Each point is reached from the start by the listed moves, each made once or not at all, plus a little noise. Say if it took an odd or an even number of moves. Then give how often each move was made.

Moves:
(1): [ 6.3  0.7 -3.1]
(2): [-0.4  7.5  2.1]
(3): [ 3.6 -1.0  5.8]
Start: [-0.2 -0.1 -0.4]
Points:
[3.1 6.2 8.5] => even (0, 1, 1)
[ 5.9  7.9 -1.5] => even (1, 1, 0)
[-0.3 -0.3  0.0] => even (0, 0, 0)

Moves:
(1): [ 4.8 -0.1  0.4 -3.7 -1.2  3.6 -1.5 -0.3 -0.1 -1.9 -0.7 -3.0 -0.6]
(2): [-0.1  1.1  1.0 -1.4  4.2 -2.3  0.0  2.3  3.5  0.4  0.2 -3.3  0.2]
(3): [ 0.2  2.3  1.5 -1.9  2.3 -1.6 -3.4 -1.6  1.2 -0.6 -2.1 -0.5  0.2]
(4): [-0.6 -0.3 -0.5  1.5 -1.9  0.1  2.6 -2.6 -0.4 -1.0  1.2 -1.8  1.8]
(5): [ 3.0 -3.4  3.5  1.6  5.0  0.0  0.5 -3.2  0.5  1.2  1.6  0.1 -5.4]
(6): [-2.9 -3.7  3.1 -1.9 -0.2  1.2  1.9  1.6 -3.0 -0.2  0.6 -2.2 -2.1]
(7): [ 1.1  0.1 -1.3 -3.9 -0.6 -1.3  0.4 -2.5 -1.1  2.9  2.1 -0.4  4.6]
(8): [ 2.8 -3.5  3.8 -2.4  1.1 -2.6  3.9  2.1  3.9 -4.4 -0.1  1.9 -1.1]
(9): [-1.9 -3.2  0.4 -0.2 -0.2  0.8 -1.5 -2.1  2.2  4.3  1.1 -1.8  1.8]
(10): [ 1.0 -4.6 -1.5 -0.7 -0.4 -2.4  0.3 -4.4  0.0  6.9 -2.8 -1.8 -4.6]
(11): [ 1.1  2.9  5.7  3.8 -2.5 -3.0  1.2  5.5 -0.2  4.9 -1.0 -1.2 -1.9]
(12): [ 1.4  0.9  1.6  2.4  1.3  2.0  2.6  0.9  1.0  0.7 -3.0  0.6  1.3]
Start: [-1.2  2.9  2.6 -2.0  0.5  5.3  0.2  0.5  1.3 -3.1  3.0  0.2  1.9]
Points:
[  9.0  -1.7   6.3 -15.7   6.1  -1.7  -0.1  -3.9   9.0   0.1  -0.8  -7.1
   0.8] => even (1, 1, 1, 0, 0, 0, 1, 1, 0, 1, 0, 0)
[ 8.9 -5.2 13.4 -5.5 11.1  6.5  3.9  0.1 12.0 -2.8  1.7 -5.5 -1.9] => even (1, 1, 0, 0, 1, 0, 0, 1, 1, 0, 0, 1)
[ 5.4  7.1  8.3 -7.0  0.6  1.9  0.1  5.3  3.6  3.1  3.5 -7.7  4.1] => even (1, 1, 0, 0, 0, 0, 1, 0, 0, 0, 1, 0)
[  2.7  -5.2  10.4 -15.7   1.8   5.6  -0.1  -2.1   4.8  -3.3   3.7  -5.5
   4.9] => even (1, 0, 1, 0, 0, 1, 1, 1, 1, 0, 0, 0)
[ 2.1 -4.1  9.2 -6.0  9.0 -0.6  2.0 -2.6 13.2  4.0 -4.0 -4.8 -0.7] => even (0, 1, 1, 0, 0, 0, 0, 1, 1, 1, 0, 1)
[  4.6 -11.2   9.9   0.4   5.3   2.8   8.3  -8.9   8.5   4.5   1.3  -2.4
  -4.6] => even (0, 0, 0, 1, 1, 0, 0, 1, 1, 1, 0, 1)
[-0.8  5.2 12.6 -2.0 -0.6  2.6  5.2  1.6 -1.1  3.7  0.7 -5.1  6.1] => even (0, 0, 1, 1, 0, 1, 1, 0, 0, 0, 1, 1)
[ 5.4 -3.3 15.8 -3.8  2.2  8.4  3.8  0.1  1.0  9.0  3.6 -7.4 -0.6] => odd (1, 0, 0, 0, 1, 1, 1, 0, 1, 0, 1, 1)
